Each row is a point. Two turns around zero, p and q, are shown by what they do to some points. Where does a point land after both, in the order given? Backwards means that the second turn is done in reverse. Each puzzle has new turns, and all numbers are rounded.
(in the rows, 128 means zero)

Turn p:
[ 91  72 151] -> [116 107  61]
[165 135 102] -> [163 126 158]
[124 153 114] -> [127 152 144]
[133 153 145] -> [107 127 150]
Turn q:
[147 109 132] -> [115 121 151]
[134 142  57] -> [147  63 101]
[132 161 169] -> [158 169 141]
[119 113 117] -> [112 119 119]
[107 114 164] -> [107 166 127]
Where do these land?
p, then q: [ 92 102 122] -> [142  91 107]
p, then q: [140 134 124] -> [127 137 139]
q, then p: [138 110 170] -> [ 83 136 140]
q, then p backwards: [149 104 122] -> [145 142 152]
q, then p: [114 211 118] -> [187 109 186]
q, then p: [136 108 112] -> [125 124 102]

Turn p:
[170  81 122 162] -> [102  99  85 171]
[156 133 149 156] -> [100 128 138 162]
[ 61 150 103 111] -> [145 160 129  60]
[150 131 111 126] -> [141 135 116 149]
[ 99 138 112 106] -> [150 140 129  96]
[132 135 170 107] -> [130 106 170 131]
Turn q:
[121 151 104 130] -> [118 159 119 135]
[153 127 178 104] -> [136  86 107  90]
[114 124 138  98] -> [148 116 103 136]
[114 113 132 167] -> [106 116 157 149]
[128  94  68 177] -> [128 167 198 157]
[138 158 149  93] -> [131 124  84 102]
Where do these land?
q, then p backwards: [127 102 144 120] -> [136 114 137 103]
q, then p: [122 139 142 178] -> [103 119 138  83]
q, then p: [109 159 147 159] -> [114 137 115  81]
q, then p: [116 100 158 112] -> [120  99  98 145]
q, then p backwards: [107 122 124 162] -> [150 138 156 146]
p, then q: [134 126  98  79] -> [143 141 149  78]
p, then q backwards: [182 148  83  85] -> [92 89 89 75]

Turn p:
[131  98  99 127] -> [106 123 103 103]
[116 132 158 123] -> [145 111 137 148]
[168 167 172  96] -> [111 131 185 178]
[100 162 128 144] -> [167 153 125 137]
[ 99 127  94 111] -> [126 144  83 134]
[154  82 117 167] -> [114 106 135  67]
Turn q:
[128 111 139 168] -> [133 143 124 170]
[ 96 168 145 142] -> [177 132 104 119]
[164 111 108 113] -> [ 97 114 160 128]
[155  83  70 112] -> [ 63  87 144 141]
[116 132 120  95] -> [117 120 118  96]
[ 96 146 189 145] -> [172 180 102 126]
[141 144 125 122] -> [136 120 144 118]
Where do these land?
q, then p: [152 121  91 151] -> [148  92 129  99]
q, then p backwards: [177 123 131  90] -> [187 128 133 149]
p, then q: [118 163 121 114] -> [162 116 139 141]
q, then p: [ 92  85 131 153] -> [151 169 105  96]
p, then q: [117 100  91 125] -> [110  91 111 110]
p, then q: [112 123 145 139] -> [112 133 147 136]
q, then p: [129 181 185 123] -> [ 87 151 181 161]

Turn p:
[110 170  75 134 113  89] -> [ 98 164 148 167  78 121]
[155 101 162 141 176 138] -> [148 127 134  82 166 162]
[125 123 168 115 149 110] -> [134 152 116 121 170 131]
[141  89 146 150  96 147] -> [179  92 126 128 130 123]
[127 121 169 146 138 166] -> [143 104 140  94 162 110]
[ 98 114  86 121 110 130] -> [110 103 134 171 109 135]
[141 178  91  89 115 116] -> [ 84 154  98 132  81 115]
Turn q:
[141  91 148 128 119  73] -> [126 126 117 102  81 173]
[146 104 130 147 129 157] -> [107 148 125 159 113 120]
[119 189  55 122 120 113] -> [210 121 148 115 151  88]
[158 125 157 128 148 109] -> [126 132  95 134 126 165]
[112 103 143 139 153 129] -> [105 109 139 147 121 149]
[108 164  98  78 113 176] -> [130 111 123 112 168  54]
[113 120 164 154 113 139] -> [ 93 150 149 126 135 147]
Where do these land?
q, then p: [157 157  94 104  89 153] -> [117 190 111 137  98 146]
q, then p: [189 119 153 124 151 156] -> [103 122 180 142  82 130]
q, then p: [ 98 112 156 162 152 132] -> [134  99 156 117 166 107]
p, then q: [122 155 117 146 102 156] -> [122 130 131  89 103 151]
p, then q backwards: [102 138 124  75  96 125] -> [159 110 132 105 152 175]
q, then p: [109 120  83 120 109 138] -> [162 160 106 144 136 129]
q, then p: [117 123 144 135 183  79] -> [145  60 130 101 130 142]
p, then q backwards: [129 101 152 158 142  85] -> [135 171 122 173 131 111]

Turn p:
[168 166  94 130 119  98  93 190] -> [131 129  96 141 111  63 195 128]
[105  97 175 148 114  77 111 110] -> [131  72 186 126 109 146 131 111]
[117 123 110 164 110 131 112  98] -> [126 120 146 135  99 119 101 162]
[160 120 103  99 133 127  93 113] -> [107 145 140 169 150  99 134 132]
[ 91 137 139 109 124  89 174 169] -> [143 130 134  69 130 156 178 113]
[137 148 125 134 167 159 179 102] -> [125 153  85 137 135 184 110 143]
[ 85 105 138 158 137 161  97 105] -> [167 109 150 132 130 126  71 146]
[159  96 120  92 132 158 162 158] -> [ 93 138  94 104 183 122 126 114]
[132 159 149 118 116 151 131 106] -> [128 155 122 139 106 139 106 101]
Turn q:
[167 145 147 137  98 156 135 122] -> [145 131 115 108 121 123 181 110]
[153 172 130 109 125  87  93 122] -> [153 122 171 132  91 146 148 163]
[ 80 130 122 109 158 142 183 131] -> [ 66 153 115 149 164 119 117 144]
[113 107 132 128 121 135 135 149] -> [122 116 120 127 155 135 118 116]
[119 111 163 121  97 118 135 124] -> [146 106 111 115 158 122 138 149]
[101 137 113 128 115 141 106 146] -> [122 101 142 157 132 127 126 109]
[ 76 123 143 148 162 140 154  98] -> [111 157  92 166 147  94 104 145]
[179 131  52 140 138  69 111 135] -> [117 116 151  96  44 176  93 128]
[ 82 126 175 159 181 157 168 154] -> [119 184  87 178 187 137 117 121]
[170 141 101 136 102 106  93 108] -> [152 103 144 106  69 130 138 127]
[168  84 128  91 112 157  96 119] -> [152 118 162  71 140  98 127  96]
Where do these land?
q, then p backwards: [145 145 121 124  78 151 129 132] -> [140 127 146 131 123  85 131 164]
p, then q: [ 75 109 123 136 143 165 110 136] -> [165 150 174 104 120 151 127 118]
p, then q: [167 113 123 146 106 168 122 105] -> [144  90 139 166 114 127  93 125]
p, then q: [ 96 120 155 161 138 130  96 158] -> [156 129 133  66 121 134 113 124]
q, then p: [174  95 145  94 112 158 128 139] -> [113 160 139 151 163 169 140  97]
p, then q backwards: [125 111 119 135 156  73 155 126] -> [135 164 141 103  93 105 143 158]
p, then q backwards: [156 110 163 103  65 170 115  88] -> [106  93  56 122 177 161 121 133]
q, then p: [ 90 143 103 135 138  90 137 148] -> [162 104 123 109 125  96  96 141]
q, then p: [137 159  97 114 180  82 110 114] -> [151 118 121 105  84  88 115  77]
q, then p: [114 176 131 132 163  93 178 134] -> [177 142  86  83 104 109 121 139]

Turn p:
[118 132 137  59 150 147 114 140 112] -> [112 118 106 161 162 102 128 159  87]
[157 151 132 152  39  97 146  95 119] -> [146 122 108 149 101 177 183  75 175]
[151 145 113 120 140 101 123 149 140] -> [114 157 149 137 112 121 151 138 118]
[141  99 145 149  86 156 115 125 162] -> [169 134 121  98 145 151 131  84 113]
[151 115  97 128 150 153 152 144 118] -> [129 159 142 136 147 150 103 159 133]
[137 113 148 128 142  66 119 150 119] -> [102 124 128 103  84 132 160 153 107]
[153 121  86 138 145 139 106 140 104] -> [ 88 159 144 134 138 153 103 128 122]
[135 128 115 105 137 155 116  31 127] -> [141 132  76 181 110 117  68  91 128]
[ 55 139 146 141 121 132 164 144 140] -> [149  88 132  96 150  87 139 145 173]
[124 152 153 143 150 116 134 139 117] -> [124 100 158 131 110 122 132 143 128]
[ 85 113 135 145 148 147 120 151 151] -> [134 117 144  83 151  96 109 132 125]
Turn q:
[101 139 140 146 140 152 162 159 161] -> [107 121 111 173 112 156 155 138 151]
[146 146 120  98 105  93 158  88 150] -> [133 136 159  97 164 162 105 127 164]
[147 160 132  94 160  99 138 105  86] -> [138 150 175 109 113 152 102  88 106]
[ 92 136 160 163 154 115 132  99 170] -> [104  99 117 119  87 134 136 112 187]
[125 142 118 116 111 157  95 160 150] -> [129  93 113 167 153 118 117 139 112]
[154 124 147 127 171 101 120 130 118] -> [123 140 166 127 110 104 135  94 128]
[128 107  89 120  99  90  96 124 103] -> [170 116 146  88 141 104 124 158 105]
[ 94  73 121 125  99 168 141 122 148] -> [ 86 123  84 111 145 130 149 178 124]
[131 111 169 136 116 156 153 143  90] -> [120 163  90 129 131 137 163 103 103]
[161 141  83 157 125 149  86 151 104] -> [170 139 118 163 123  82  95 146 101]
Where do these land?
p, then q backwards: [137 147  91 159  65 121 102 125 132] -> [149 140 199 126 137 113 165 121 135]
p, then q: [126 112 146 138 134  90 123 160 112] -> [116 126 122 127 147 161 157 139  99]
q, then p: [138 128 135 140 146  88 140 107 147] -> [168 125 118 130 119 105 148 116 111]
p, then q backwards: [142 131 179 131 165  99 104 107  97] -> [ 71 138 115 117 171 146  96 136 118]
p, then q: [ 87 135 132 134 145 114 129 121 104] -> [121  98 138 113 134 118 157 153 131]
q, then p: [135 112 156 115 128 104 153 109  93] -> [144 112 110 181 134 112 129 138 131]
q, then p: [145 164  92 102 122 168 141 150 153] -> [107 111 182  96 136 134  93 110 117]
p, then q backwards: [113 133 126 140 121 214 154 150 161] -> [186 155 106 103  73  88 113 128 135]
p, then q backwards: [145 103  66 115 135 198 131 136 147] -> [203 145 106 105  91 153 156 108 117]
q, then p: [114 115 157 106 119  83 103 114 132] -> [149 128  78 134 116 122 121 158 105]

Turn p:
[109 116 125  93 149  94 145 138 144 158 173] -> [ 88 129  98 169 109 126 107 111 129 153  95]
[128 104 100 136 112  93  92 130 108 154  97] -> [143 162 128 138  95 142 155 120  89  95 120]
[140  97 154 162 138 182 112 147  98 106 168] -> [139 128 123  58 117 160 135 145 170 162 117]
[187  93 126 139 158 101 135 109 132  91 120] -> [162 167  92 108 176 119 128 100 138 114 107]
[ 95  87 152 106 143 169 161 125 156  82 130] -> [175  82 127 137 154 146  93 139 151 172 104]
[111 159 139 114  93 159 165 123  99 172  98] -> [118  87 191 143  99  97 148 128 145 109 131]
[112 172 107 114  72 180 164 124 150 158 152] -> [112 105 167 149  89  72 103 169 153 147 162]
[177 101 170 157 139 105  86 137 144  86 121] -> [148 143  73  79 163 162 120 130 131  86 126]
[111 162 122 164 145 106  93  96 137 149 105] -> [111 129 112 142 143 130 184 142  92 115 162]
[114 147 122 167 134 107 141 155 121 129 122] -> [114 143 136 145 129 157 143 113 146 122 162]
[145 129 129  90  98 105 153 106  98  86 134] -> [150 117 133 109 127  93  92  70 116 126 131]
[107 168  90  93 154 135  91 146 149 164 116] -> [ 77 143 156 159 134 131 126 169  76 135 120]
Turn q:
[133 155 140 165 141 110 106  95 151 192  93] -> [ 85  97 140 120  86 190 102 112 126 146 144]
[159 100  97 114 138 117 138 149  95 139 126] -> [155 144 154 133 111 110 159 136 137 166 131]
[ 94 115 114 101 128 112 140 126 113 106 202] -> [169 156  78 143 130 119 170 135 143  89 126]
[138 123 132  94 106 135 217 143 118 124 113] -> [108 119 153 161 110  52 162 132 106 110 123]
[ 77 144 115 160 137 187 114 126 131 127 114] -> [124 112 128 102 173 157 134  78  91 115 121]
[148 122  47 145 116 121 122 121 132  96  96] -> [188 133 160 143 119 137 104 129  81 156  96]
[110  96  78 159 136 117 129 139 158 108 136] -> [191 120 141 160 141 147 118 109 119 120 137]
[136 141 147 173  99 136  99 149 124  91 183] -> [138 158 117 128 163 140 103 112 181 100  81]
[125 100 169 100 120  92 143 138 121 136 129] -> [117 120 104 139 110  87 130 139 160 134 158]
[113 154 144 112 156 111  81 146 112 103 120] -> [133 167 109  78 136 129 100 133 129 130 154]
[117 117 170 128 118 144 110 148 167 191 133] -> [100  65 133 105 132 146 136 126 174 114 151]
[147 116 166 118 164 130 160 118 127  75  70] -> [ 90 152 141 156 158  84  94 145  90 152 165]
[141 143 147 105  81 170 144  91 107 175 114] -> [ 70  86 119 114 111 118 163 137 116 144  81]
[154 167 127 117 151 109  89 105 137 127 163] -> [124 164 116 110 112 176 118 171 140 114 123]
Where do these land?
p, then q: [147 139 161 128 135 174 175  98 105 106 142] -> [129  97 121 154 109 133 127 177 141 131 186]
p, then q backwards: [ 96 158 146 107 153 163 110  93 135  92  93] -> [123  94 107 107 134 188 118 126 162 126  87]
p, then q: [ 99 124 109 164 154  86 135  81 152 162 142] -> [145 136 157 174  92 149 152  77 112 112 109]
p, then q: [130 147 111 135 170  99 124 163 174 176 169] -> [153 117 135  99 129 158 120  55  99  84 132]
q, then p: [119 118 180 101  96 113 124 153 117 125 124] -> [127 148  93 172 121 136 102 121  93 127 129]
p, then q: [141  78 145 150 170  84 138 136 110 101 100] -> [100 140 159 149 149 156 134 155  61 141 115]
q, then p: [116 151  85  92  90 100 119 124 171 124  91] -> [156 153 136  77  90 143 102 108 108  89 102]
p, then q backwards: [127 165 119 115 160 145 130 156 138 174 140] -> [181 140 168 129 134 149 151 108 126 136 125]
p, then q: [175  89 100 148 120 102 101 115 112 142 147] -> [130 145 142 111  82 112 116 145  84 108  90]
p, then q backwards: [ 94 132 121 108 142 168 135 127 126 147 118] -> [172 110 111 125 118 146 139 120 138 145 109]
q, then p backwards: [173 147 133 179  96 122 155 111  86 100  93] -> [130 117  81  58 154 116 156 149 113 152 157]
q, then p: [154  91 128 153  79 137 110 141 139 109 134] -> [140 148 105 143 158 147 151 159 123  88 106]
p, then q: [ 94 125 126  83  98 171 109 167 100 106 172] -> [117  71  94  69 133 115 138 139 166 159 114]

Turn p:
[ 98 160 151 101 191 111 197 173 137 111 107] -> [129  80  96 104 143  97  66  86 105 189 118]
[116 168 133 142 145 147 126  89 111 144 157] -> [118 131 131 108 104 117 120 181 136 149 158]
[126 158 108 135 126 119 151 124 178 166 127] -> [133  91 120  93 107 158 128 150 104 131  99]
[148 109 118  62  89 124 137 150 122  93 133] -> [148 156 141 110 177 109 116  91 107  81 122]
[138 187 124 157 148 125 115 142 101  96 101] -> [136  82 139 115 139  95 154 125 167 159 156]
[130 119 141 160 106 105 170 128 147 134 193] -> [105 127 132 120  98 162 128 119  63 122 169]
[119  93 122 138 170 130 111 142 126 113 121] -> [129 131 122 159 118 140 105  99 164 137 129]
[102  94 116 118  61  87 107 130 100 147 136] -> [117 151  94 150 117 107 164 122 105  56 126]
[149  99 107 170 137 177 130 128  89 135 101] -> [ 73 144 133 139 151 153 150 127 183 145 127]
[145 138 100 108 116 115  50 110 145 135 165] -> [183 130 148 136 110 140 131 166 150  66 144]
[163 118 156 119 153 124 145 112 149 163 137] -> [146 139 114 136 144 171 113 152 102 157 126]
[ 71 113 163 103 107 148  87 131 116 145 106] -> [117 146 127 178 118  73 118 152 128 110  87]
[144 145 123 171 120 129 161 169 138 127 121] -> [ 96  80 139 119 139 148 147 106 114 143 133]
[143  91 131 109 122 151 105  63 134  83  87] -> [162 205 155 127 127 122 153 115 163 146  98]
Turn q:
[114 103 136 113  83 152 145 108 158 130 167] -> [138 125 162 187 133 122 109 153 100 111 135]
[109  99 153 167 139 145 107 123  94 123 155] -> [156 118 134 122  86 165 109 110 107 112 103]
[106 140 136 119 170 153 165 126 130 152 100] -> [ 86 127 115  99 138 123  92 109 106 125 157]
[128 104  81 150 139 135  98 127 155 104 109] -> [168 151  80 136 117  98 142 118 126 116 134]
[177 179 120 109 106 150 147 167 102 127 121] -> [105 157 127 126 191 173 145 133 150 157 123]
[139 146 163  77  92 145  93 112 113 165 132] -> [ 71 131 153 158 123 158 142 155 156  91 114]
[145 136 109 157 116 139 151 100 132 131 117] -> [140 141 120 149 132 126  98 113 150 149 146]
[170 175 108 149 158 127  89 120 100 109 148] -> [164 141 122  93 147 159 140 106 188 108 118]
[183 104 103 113 169 107 150 131 120  93  86] -> [141 161 114  91 121 123 172 117 135 167 188]
[120 111  85  93 159  76 145 137 120  99 133] -> [156 102 116  84 133 105 160 168 122 145 165]
[ 94 137 177 155 137 148 127 121 172 152 154] -> [115 112 162 142 129 104  90  88 102  93 100]
[ 91  93 120 151 117 105 147 141 176 173 168] -> [141  58 131 172 132  90 119 113  89 126 123]
[ 89 137 174 110  80  83 102 152  93 105  75] -> [ 83 142 133 105  85 117 146 181 131 166  58]
Where do these land?
p, then q backwards: [165 141 136 110 155 133 138 128  88 149 102] -> [139 167  78 119 116 124 152 149 124 125 121]
q, then p: [111 183 102 179  79  81 100 131 150 111 205] -> [181 115 123 174 163 196 159  87 149 182  88]
q, then p: [ 61 183  71 151  61  96  89 133 131 120 155] -> [161  71 113 163 153 177 153  62 180 126  76]
p, then q: [124 100 134 104 173 163 128 133 130 137 122] -> [115 137  98 129 124 109 134  98 147  91 101]
p, then q backwards: [100 148 134 110 107 121 157  90 105 119 167] -> [100 108 131 102 163 135 142 117 142  92  88]
q, then p backwards: [174  82 100 152 121 168 147 122 145 145 102] -> [136  75 166 150 151  81 130 127 100 110 145]
p, then q backwards: [128 159 106 103 135 121 145 147 156 124 144] -> [ 94 136 131 142 164 121 140 127 115 126 156]
q, then p: [150 112 150 127 177 170 105 124 106 111 102] -> [130 150 162  73 133  85 124 153 123 119 137]
p, then q: [140 122 165 131 123 146 131 161 121 151  97] -> [123 110  98 102 103 126 111  91 113 138 130]
q, then p backwards: [134 135 132  87  97 101 109 120 130  91 136] -> [137 152 134 131 104 158  89  91 123 139 117]
p, then q: [140  66 134 126 150 131 137 156 109 141 129] -> [154 137  96 120 125 121  85 104 143  93 121]
p, then q: [134 110 164 130 136 148 116 112 153 164 111] -> [102 138  93 129 134 144 121  91 124 147 102]
p, then q backwards: [150  86 135 136 176 113 130 112 133 159  78] -> [156 138  92 170  83 139 117 155  90 134 110]
p, then q backwards: [ 83 164 128 146 102  99 161 123 137  70 143] -> [116  85 163 140 188  89 138 125 157 123 105]

Turn p:
[112 133  77 154 112 130 165 134 146 166 127 112] -> [111 137  80 157 139 141 121 153 140 162 163 145]
[174 162 130  80 153 123 152 155 145 151 128 159] -> [133 121  80  95  72 120 103 102 101 143 106 129]
[ 81 157 127 108 130 160 152 128 158 118  94 106] -> [177 146  92 144 133 113 157 100 147 127 162 132]
[168 145 121  95  93 146 114 107 150 138 180 101] -> [119 121 100 109 158 112  56 115 131  91 126 137]
[105 166  87 104 151  96 100 102 164 160 152 148] -> [120 140 101  81  91 131 105 144 198 128 143 140]
[133 122 139 140 120  89  85 158 157 158 113 107] -> [120 135 115 147 116 169 116 143 155 114 104  76]
[106 149 115 160 124 151  76 120 110 131  88 107] -> [125 112 127 164 128 108 168 159 161  85 139 113]
[178 101 112  87 175 138 120 145 145 134 168 127] -> [160 124 117  93 105 147  75 153  96 116  94 156]
[155 107 104 176 106 145 147 100 152 100  99 142] -> [129  97 154 193 133 111 109 124 138 161 132 154]
[135 120 147 156  94 165 171 120 113  92 136 152] -> [125 108 151 145 171  87 134 104  97 165 130 140]
[118 134 171 162 145  89 109 130  90 118 127 101] -> [110 142 175 125 122 138 149 142 112 107 147  73]
[ 86  89 164 168 124 154 139  99  76 132 160 160] -> [111  91 179  94 187 131 176 143 113 153 145 136]
[143 127 171  89 131 115 141 107  90 116  91 139] -> [117 119 152 118 102 134 157  69  98 104 125 132]
[ 98  80 126 113 133  91 120 187  95  77 130 130] -> [133 200 167 128 136 148 164 142 105 135  75 130]
Turn q:
[127 157 104 156 108 124 114 148 129  91 188 122] -> [132 131 117 132 114 178 149  93 180 118 125  98]
[126 146  97 132 152 118 135  91 118 126 160 107] -> [149  94 109 118 107 157 159 143 131 129 108 130]
[113 157 132 154 101 118  89  73  98 109 117 112] -> [130 134 120 154 134 144 160 133  98 102  72  84]
[138 111 131  69 146 138 104 167 185 165  85 135] -> [122 133 191  91 147 109  82 165 115 122 183 140]
[119 131 141 145 146  88 125 151  90 126 137 118] -> [ 98 123 119 120 136 115 165 112 149 107 109 150]
[ 71 134 125 156 121 129 133  96 117 154 141 158] -> [130 120 118 132 171 146 137 124 122 175  79 126]
[137  87 160  94 149 112 161 172 205 109  75 118] -> [129 187 134  64 124  84 103 137 106 127 202 152]
[158 144 137 111 126 136 169 176 156 145  78 110] -> [128 133 119  98 129 107  66 114 111  90 167 156]
[142 155 116 178 170 137 128 131  85  88 128 155] -> [ 74 138  98 154  89 171 140 121 132 125  99 155]
[109  90 129 138 110 170 111 109 118 145 159  98] -> [169 118 166 145 109 111 135 106 134 159  97 113]
[130 141 164 112 114 145 120  94 117 132 172 134] -> [132  92 131 155 131 129 154 106 110 151 140  92]
[107 120 100  90  90 148 124  91  76 125 131 147] -> [169 117 132 202 157 137 142 149 123 133 115 133]
[187  91 128 130 132 101 152 165 170 149  92 150] -> [101 146 108  97 117  77  73 161 153 125 168 135]
Where do these land?
p, then q: [154 106 157 169 119 152 129 140 145 146 125 121] -> [124 132 154 124  89  92 127 126 139 130  96 149]
q, then p: [126 139 134 168 140  95 141 155 128 125 131 100] -> [140 149 126 130 115 122 129  89 159 126 133 166]
p, then q: [113  66 135 134 137 157 121 142 112  94 153 144] -> [ 72 120 126 135 120 100 112 127  98 127 153 169]
q, then p: [ 83 136 115 108  90  90 122  56 149 146 107  91] -> [137 148 121 154  67 136 122 133  43  97 121 139]
q, then p: [115 106  71 124 174 168 104 136 107 122 161 188] -> [151  63  82 129 165 133 151 138 141 178 107  89]
p, then q backwards: [171 135 130 115 119  98 163 126 135 146 148 105] -> [149 159 146 146 129 163 147 137 155 124 101 149]
q, then p: [ 65 160 119  86 140 133  97  81 158 161 112 151] -> [160 102 114 100 113 146 171 152  47 103 118 121]
p, then q backwards: [138 159 163 157 112 139 169 140 155  99 126 128] -> [130 105 176 122  83 157 141 110 143 141 143 136]
p, then q: [120 127 107  86 177 115  53  99 100 112 160 160] -> [123 181 132 142 171 123 126 127 106 110 221 116]
p, then q: [ 95 128 145 107 131 104 141  92 123 151  88 144] -> [174 117 106 136 128 133 119 119 108 177 142 110]
q, then p: [146 161 122 117  82 114 124 143  92 155 142 128] -> [167 132 179 156 124 141 111 155 138 134 132 137]
p, then q: [177 116 132 173 112 126 150 153 141  92  93 114] -> [ 96 129 120 127 116  97 126 106 132 115  52 112]
p, then q: [138 106 118 130 167 200 124 148  87 109 139 124] -> [ 82 138  99 165 123  98 132 133 160 108 153 178]
q, then p backwards: [152 147 142 119  94 101 153 181 160 133 107  93] -> [126 177 146  84 119 139 115  90 136 124 163  90]
